Rows are points. A path goes straight from each point to the next, and from the last back to the first. The post is the endless flat space through its rows: a point in 2 columns, a line in 3, a plane in 4, and so on, so that a path can go around it. Count how often the path circles the post. Going back the other way cancels.

Post (1 x 2):
[[17  8]]
Path:
[[ 27 -20]
 [  2 -16]
 [ 28 -49]
 [ 35  15]
 [ 29  57]
 [ -3  25]
 [-13  -8]
 [-29  -4]
 [ 13 -38]
 [ 45   4]
 [ 74  -8]
 [  2 -33]
 [-33  -3]
 [-10  48]
 [ 16  45]
 [ -4   7]
 [-27 -53]
 [-20 -35]
 [-47   8]
 [ 22  83]
 [ 44  40]
 [ 46  59]
 [ 36  35]
 [ 72  -4]
 [ 36   0]
 [ 54  44]
 [  1  46]
 [-36  -2]
 [-17 -35]
 [ 33 -31]]
Times around: 1

Post (5 x 6):
[[-22   7  -3 -11  14  13]
 [  7  -6  41 -27 -13  -3]
 [ -6 -22  -3 -13   4  31]
 [ -3   9  22  -8 -29   3]
 [ 36  20 -58  37 -10 -17]]
Path:
[[ 29 -28 -35  -4 -10  27]
 [ 38 -47 -28  25 -56 -20]
 [ 34  18  -9  36 -43 -23]
 [ 15   3  66 -19  -6   3]
 [-18 -21   5 -42  51  74]
 [  0 -14  15 -27 -15  13]
 [-95  46 -15  20  -1  -9]
 [ 29 -16  23  39 -45 -11]
 [  4 -13 -11 -20  47  28]
 [  5  17 -18  -9 -21  16]
 [-21 -23  38 -58  46  -4]
 [-35   8  23   0 -36 -18]
 [-46 -30  36 -30  19  54]
 [ 42   7 -14  43 -35 -13]
 [ 51 -52  19   8  25  -2]
 [  2  25   1  20 -41   7]
 [  0  11 -37  24   9  34]
 [ -7  47 -53 -23  43  16]
 [  0  30  59 -23 -45 -49]
 [-11 -15 -15   8  15  -1]
 [-12  53  38  10 -21 -26]
 [-27   2  22  13  17  13]
 [  8  -2 -12  -8  29  55]]
Times around: 4

Post, 8 rows:
[[-36 -11  -9  27 -35  10  -8  24  -4]
 [-19   9 -13  17  11  15  -7 -32  14]
 [-23  -8  30  -5 -19 -41  31   6  31]
 [  5   0  40 -13  -8   4   2   5  41]
 [ -9  17   1  40 -27 -31  34  23  -5]
 [-27 -35  25 -10  18 -51  15 -21 -34]
 [ 26   1 -12  10  -3   2   8 -15  22]
 [ 30  -5 -22 -28  44  26  -8 -24 -17]]
Path, 24 rows:
[[-55 -57   2 -19  36   4 -24 -28   2]
 [ 48  31  33  57  -5  18  17   8  -9]
 [-14   6  32   8  -9 -45  34 -20  21]
 [ 11  46 -32  59 -29 -47  21   4  21]
 [ 31  16   4  21  25 -16  -3 -17   1]
 [-17  -7   1  30  54 -43  24 -95   8]
 [-19 -30   8 -30   1  -8  45   3 -14]
 [-26  42  36  -2   9 -12   1   6  -9]
 [-18  22  47 -18  -7 -35  -8 -12  25]
 [-65 -40   9  -2 -53 -21  16  34 -18]
 [-24   1   5  -1  16  30  14 -51  42]
 [-23 -24  43   2  25 -59  20 -31 -12]
 [ 23  17   0   5  44  28   6 -35   8]
 [ -2  11  -7   8 -30  21  34   9  16]
 [-16   8  83  27 -27 -31  63  24  34]
 [-29 -33 -23  -7  37  -4 -29 -26  -8]
 [-55   3   4   0 -21 -88  27   1  -1]
 [ -1  19  12  17 -25  25  -4   5 -15]
 [ 42 -17 -17  17  -2  69 -16 -25 -13]
 [-43  -4   5 -25  14  81 -37 -12  38]
 [  4 -29  24  18 -37 -41  58 -14   4]
 [-31  -5   9  40   6 -41  64 -34  18]
 [-41 -23 -17 -28  18  21 -43   0   4]
 [-19   6 -13  49 -32 -61  -2   7  16]]
Times around: 0
